Each row of a before or after table is a point. The points were changed in one or more steps. Then noise was added and the rows were shuffled. The steps act on columns, c1 being the first. Write out the steps. A step turns or swaps two columns, mirrors them in a line or flattens them onto one, adds a multiple of one to another, or multiplies or shifts one. Angles are multiples of 10 degrees, from the lower column toward the higher: turns from -170 to 170, lines from 10 to 170 but not 90. Use the fewest steps. Two steps may share a column if one is a turn and the other turns, adds or multiplies; they go together, in the order done. Otherwise the lowest column goes first.

Before (13 x 2):
[[-19   3]
 [ 15 -14]
 [ 14  15]
 [ -9 -33]
 [  8   3]
 [ 19  26]
 [ 37  20]
 [ 18   5]
 [ 33   9]
 [-26 -13]
 [  6 -14]
 [  4  17]
 [ 11 -27]]
After (13 x 2):
[[-34 -35]
 [-29 -68]
 [-59   8]
 [ -7  23]
 [-36  42]
 [-21  65]
 [-49 -83]
 [-22  13]
 [-27  37]
 [-31   8]
 [-25 -35]
 [-66 -32]
 [ -3  49]]
Steps: shift c1 by -40; multiply c2 by 2.5

Before, 14 rows:
[[-33  -5  58   6]
 [ -6  43  35  22]
 [-20   1  61  22]
 [ -7  26   8  38]
 [-22 -20  48  38]
 [-11   0   9   6]
 [  4 -40 -43 -30]
 [-36 -30  30 -48]
 [-14  10  21  20]
 [ -8  47  49 -28]
 [-28  36  11  31]
 [ -3  50   2   4]
 [-25 -52  15 -40]
 [ 23 -57 -16   7]]
After, 14 rows:
[[-56 -48   1 -31]
 [-27 -27  -1  47]
 [-24  21  -1  45]
 [-42  40   1 -20]
 [-21   3   1  52]
 [-33  19  -2   9]
 [-48  32   0  34]
 [-34   6  -1  -1]
 [-41  23  -2   0]
 [-52   7   2  -5]
 [-14 -31   0 -41]
 [  5   8   1 -58]
 [-44 -39  -1 -52]
 [-28  37  -2  26]]
Steps: shift c1 by -20; swap c2 and c4; multiply c3 by 0

Before:
[[ 17   9  21  -8  26 -13 -15 -13]
 [ 36  22  15   7   4  -5  24   1]
 [ 37 -18   4 -19  15  -3  -4  16]
 [-18 -23  -2   3 -19   7  28   4]
 [ -4   3  26 -32   4   1  19   4]
 [ 43 -14  35 -38   1  -3 -17   5]
 [ -2 -19  15 -35   6 -11   3  14]
 [ 10  15  15  -3  39  30 -12  31]
 [ 31   8  -2   1   1   5 -13  20]
 [-14   7   9   9  -3  12 -18  23]
 [ -6 -29   2   6  -8  11  29  19]
 [ 22  29 -22   8  15  -6 -25  15]
 [ -8 -19   9  12 -16 -21  30  22]]
After (13 x 8):
[[ -4   9 -25 -12  27  33   1 -23]
 [  4  21 -15  -9   4 -14 -21   4]
 [-31  12 -16   2  -3  17  12 -20]
 [ 96 -36 -35 -20   2   2  16   7]
 [ 54 -36 -20 -14   5 -12   2  -8]
 [  6 -14   1  18 -14  -4 -30  -5]
 [ 21 -18  -9  25  -6   0 -31 -18]
 [  2  -6 -16  21 -11 -31 -20 -18]
 [ 15   3 -15 -12  18  -7  18  19]
 [ 24 -18 -25 -26   2  -5 -20   6]
 [ 21   8  -5  -4   1   9  10 -19]
 [-19  27  15 -13   9   3  24 -21]
 [ 77 -26 -10  -3   9  -2   5 -14]]
Steps: turn c2 and c4 by -40 degrees; add -1.5 times c2 to c1; turn c3 and c8 by 160 degrees; multiply c5 by 0.7; mirror c6 and c7 in the line at 170 degrees

Before (14 x 12):
[[ 14   7  38 -38  28 -25  44  18  37  -6  18 -10]
 [-53 -32  21  10   3   1  30  -1 -10  -7 -34  33]
 [-22 -13 -29 -10 -13  21  53   7  43  29  17 -22]
 [  0  -5  32 -42  -3  42 -21   1 -13  33   9  29]
 [-64  33 -41 -25 -37 -15  30  -3  40   0  16 -35]
 [-46   5  31 -28  30 -11  51 -17  63  -3 -41  45]
 [  0 -11  14   2 -10  49  13 -32 -14 -18  29 -14]
 [-58  -3  17   3  21  10 -33  16  33  61   9  28]
 [ -2   6  -2 -36   7   9 -34  21  23   8   1  20]
 [ 10  50 -44  28   4  14  25 -38  16  39  10  17]
 [-40 -33 -21 -21  20  33   4 -25  29  27 -13  47]
 [ 17 -12  -2 -34 -29   8 -29  39  55  48 -26 -39]
 [-35   0 -25  17  25 -20  11 -19 -18  32 -34 -35]
 [ -6  -5  -9  -1 -29 -11  10 -47  -1   7  -3  13]]
After:
[[ 36  18  -7  17  20 -17  27   7 -28 -21  40 -41]
 [ 47  15 -55 -30  14 -30 -23   9  84  42  42  18]
 [ 66  -8 -24 -25   0  42  45  32  23 -31 -11 -12]
 [  8  48  -6  -2  -7  29  10  12   7  15   8  -1]
 [ -2   3  15 -43 -33 -16 -35  -6   7  38 -23 -22]
 [ -9  18 -17  25  -7  -7  48  58  31  30 -14 -32]
 [ 54  12 -37  10  -9  -9 -15 -31   4  28  32  20]
 [ 24  -3 -47 -10 -19   5  38 -15  39 -12 -22 -36]
 [-15 -21 -51 -38  39 -11 -28   1  33  -9  -9   3]
 [-18 -33  29 -35 -29  18  -5 -25  45 -19  20 -58]
 [ 39  36  -1 -20 -20 -35  22 -20  55  53   0 -10]
 [ -1  35 -16   3 -36  -9 -12   2 -23 -20 -44  12]
 [ 58 -13  32   3   5 -21 -21 -10  58  47 -11 -47]
 [  2 -22  36 -38  -3 -11  -5  -3  35  21  -4  -2]]
Steps: multiply c1 by -1; turn c2 and c8 by 110 degrees; mirror c3 and c7 in the line at 130 degrees; turn c6 and c11 by -160 degrees; turn c5 and c6 by -60 degrees; turn c10 and c12 by -70 degrees; add 0.5 times c10 to c9

Before (14 x 18):
[[ -3 -36  25 -50  -7 -19 -28  -2  20  -4  45  30  -6  -1 -35 -26  28 -41]
 [ 45  -6  17 -17 -28 -28  37  33  -7 -50 -45 -10  26 -10  35  17 -24  17]
 [  8 -12  21   7  46 -21  -7  26  23 -46 -38  56  -3  20  41  19   1 -24]
 [ 43  41  80  -8  -2 -21  34  41 -12 -47 -14   6   2 -22 -17 -32  25  25]
 [  1  42  75  -7   7 -25 -39 -16 -23 -21 -21  -5 -19   8 -26 -16  29 -49]
 [-12  -7  12 -10  19 -10 -15 -16  19 -23  -8  -1 -28 -16  27 -15  21  15]
 [ 28  38  -5 -37   7  34   5  19  28  16 -54 -28 -13  64 -23 -38  24 -12]
 [-12  -5  56 -24  36 -25 -25 -26  17 -34  18 -30  48   5 -18 -10  42  40]
 [  3  49   7 -45 -39  -9  21  14  -5 -21 -23  31  23 -16  30  30   5 -49]
 [ 46  43  30  32  20 -36  44 -15   4  29 -38 -35  51  16 -23  14 -14  39]
 [ 10  24  -3  10 -38  37  18   0  28  22 -38 -10  34  45  44   8 -41  38]
 [ 27 -35  16   9 -27  -8  35  22  13  29 -21  25  50   6  54 -29  20 -12]
 [-18  11  12 -27 -27 -35  10  -7 -37  -8 -40  31   8   3  -8  18  -8  25]
 [ 17  37  -8  37   1  15   5 -24 -25   8  19 -22  32  45  39 -52  14  -7]]
After:
[[  9  29   0   9 -31  38  15   7  32  17 -34  -7 -35 -57  42   4 -40  17]
 [  3 -24  23   5  40 -27  -9 -27  27  -3 -42  56  -8  -8  40  27  -1 -26]
 [  4  40   4 -51 -28 -10  17  -6 -10   0 -25  32 -28  36  33  32   5 -40]
 [ 30  -5  17   8 -31 -13  37 -10  15  45 -20  25 -53  -6  53 -31  15 -11]
 [ -2  11  78 -13  18 -17 -37  11 -21 -26 -25 -12  15  14 -24 -15  32 -45]
 [ 30  10  -4 -36  16  27   8 -19  24  -5 -55 -28  13 -57 -21 -37  22 -31]
 [-10 -20  60 -15  28 -26 -26  30  20 -53  15 -29 -42 -13 -17 -12  38  35]
 [ 51   5  30  32  25 -37  44  26   5   6 -37 -38 -46 -27 -23  15  -7  27]
 [ -9 -15  25 -52 -17 -21 -29   3  21  19  47  25   4  11 -37 -21  29 -40]
 [ 46  13  14 -17 -25 -27  40 -29  -8 -59 -46 -10 -34   1  38  15 -22  22]
 [-21  21   8 -21 -18 -36  10   8 -41  18 -44  31  -5 -12 -10  16 -11  22]
 [ 14  13  -7  39   9  23   4  27 -28  -8  19 -20 -32 -38  39 -49  16 -18]
 [ 44  15  76 -10   7 -19  30 -36 -11 -49 -13   3  -3   4 -15 -33  23  29]
 [-18 -10   9  -3  15  -6 -15  17  16 -28  -8  -8  36   9  24 -19  26  21]]
Steps: multiply c2 by 0.4; turn c2 and c5 by 30 degrees; turn c8 and c13 by -170 degrees; add 0.7 times c12 to c10; mirror c14 and c18 in the line at 100 degrees

Before:
[[  6   1 -29  29  -8  13  46   6  21 -11 -50 -54  -2 -27  -1   9  -8 -12
  -19 -10  -2   2  33  16]
 [ -9 -22  -5  26 -22   0   1   6  17 -17 -22  -6  -6 -29  -6 -95   9 -34
    1   2  11 -23 -22  24]
 [ 31   0  17  15  -2 -26  -3   1  -3 -15   5  -3  25 -12  22  21   7 -32
   20   4  -1   3 -19   5]
 [-13  24  13 -29 -19  11   0 -17  -3   2   4   2  30  10 -17  17  -7  14
   -2  -5  -3 -16  -4   6]
 [ -5   5  34   3  -2  -7   0  15 -13  14 -32  13  21  -1   0  18 -13   8
  -13   4 -33 -21  -8  18]
 [-21  -3 -23   4 -10  13  -5   0  17 -13   7   7  23 -41 -12 -15   5   6
  -13 -12   3   1 -34   6]
 [ 12  25 -26   4   9   4   8   7 -17   5 -10   7   9 -27 -12  16 -15 -24
    6  -1   3  -6 -32   9]
 [-15  25 -23  24  -6   9  31  12   3   0 -22  -1   9   5 -15  20  12   0
   10  -4   5 -11 -24  20]
 [-18  18   7  29   7 -17   9  28  -2  -5   2  10  21  -2  13 -16   1  17
  -19 -34   6 -18 -25  15]
 [-22 -22 -16  20 -13   9  -7  15 -14   0   1 -35   0   7  24  20 -51  17
    0 -34 -51 -21 -30   6]
 [ 28  17 -12  30  -3   7  -4 -10  10 -16  -6   4  -4   8  66   1  11  20
  -11 -33  11  30 -22  19]
 [-18  15  16  16 -44   3  67  20 -18  -5  -6  -3  -3   9  11   8   0  21
  -26  -3 -11  -9 -29  31]]
After (12 x 24):
[[  8   3 -27  30  14  11  46 -23  15  16 -52 -50  -3 -25   0   8  -6  -9
  -20  -8  -3   3  33 -17]
 [ 12  24 -26   2   5   4   9  10 -14 -13 -10   4  10 -26 -12  15  -8 -29
    5  -7   6  -8 -31  -5]
 [-17  17   7  28 -13 -17  10  30  -4   4   2  -3  21   0  15 -16  10   7
  -20   5   6 -19 -23 -37]
 [ 32   0  16  17   9 -26  -3  -1  -8  11   5  -4  24 -14  21  20 -30 -12
   19  -6  -3   3 -21   1]
 [ 29  16 -14  29  -8   7  -6  -6   5  19  -7   8  -1   7  68   4  10  21
  -11   1  12  30 -21 -38]
 [-19  14  16  16  30   3  67  16 -19  -4  -4 -14  -3  10  11   8  17  35
  -26 -27 -12  -9 -29 -15]
 [-21  -4 -24   4   4  12  -3   3  11  16   7   6  23 -40 -11 -14   1  11
  -13   1   3   1 -33 -14]
 [ -3   5  34   4   2  -7   1  18  -8 -19 -32   4  19   1   2  17  14  -3
  -11 -18 -34 -20  -9  -4]
 [-13  24  12 -28  16  10   2 -14  -3  -4   6   8  29  11 -15  19  16  12
   -3   0  -4 -18  -4  -8]
 [ -9 -22  -6  26  25   1   0   2   9  21 -23  -8  -7 -29  -7 -95 -29  -1
    1 -22  11 -25 -24 -10]
 [-23 -21 -17  22  25   7  -6  -4 -13  -6  -1 -39   0   7  23  18  47 -19
   -2  11 -51 -18 -31 -34]
 [-17  23 -25  21   0   8  33  11   3   0 -21  -8  10   4 -16  19  -7  10
   10 -15   5 -11 -22 -14]]
Steps: turn c17 and c18 by -130 degrees; turn c5 and c18 by -150 degrees; turn c8 and c12 by -30 degrees; mirror c9 and c10 in the line at 10 degrees; turn c20 and c24 by 120 degrees
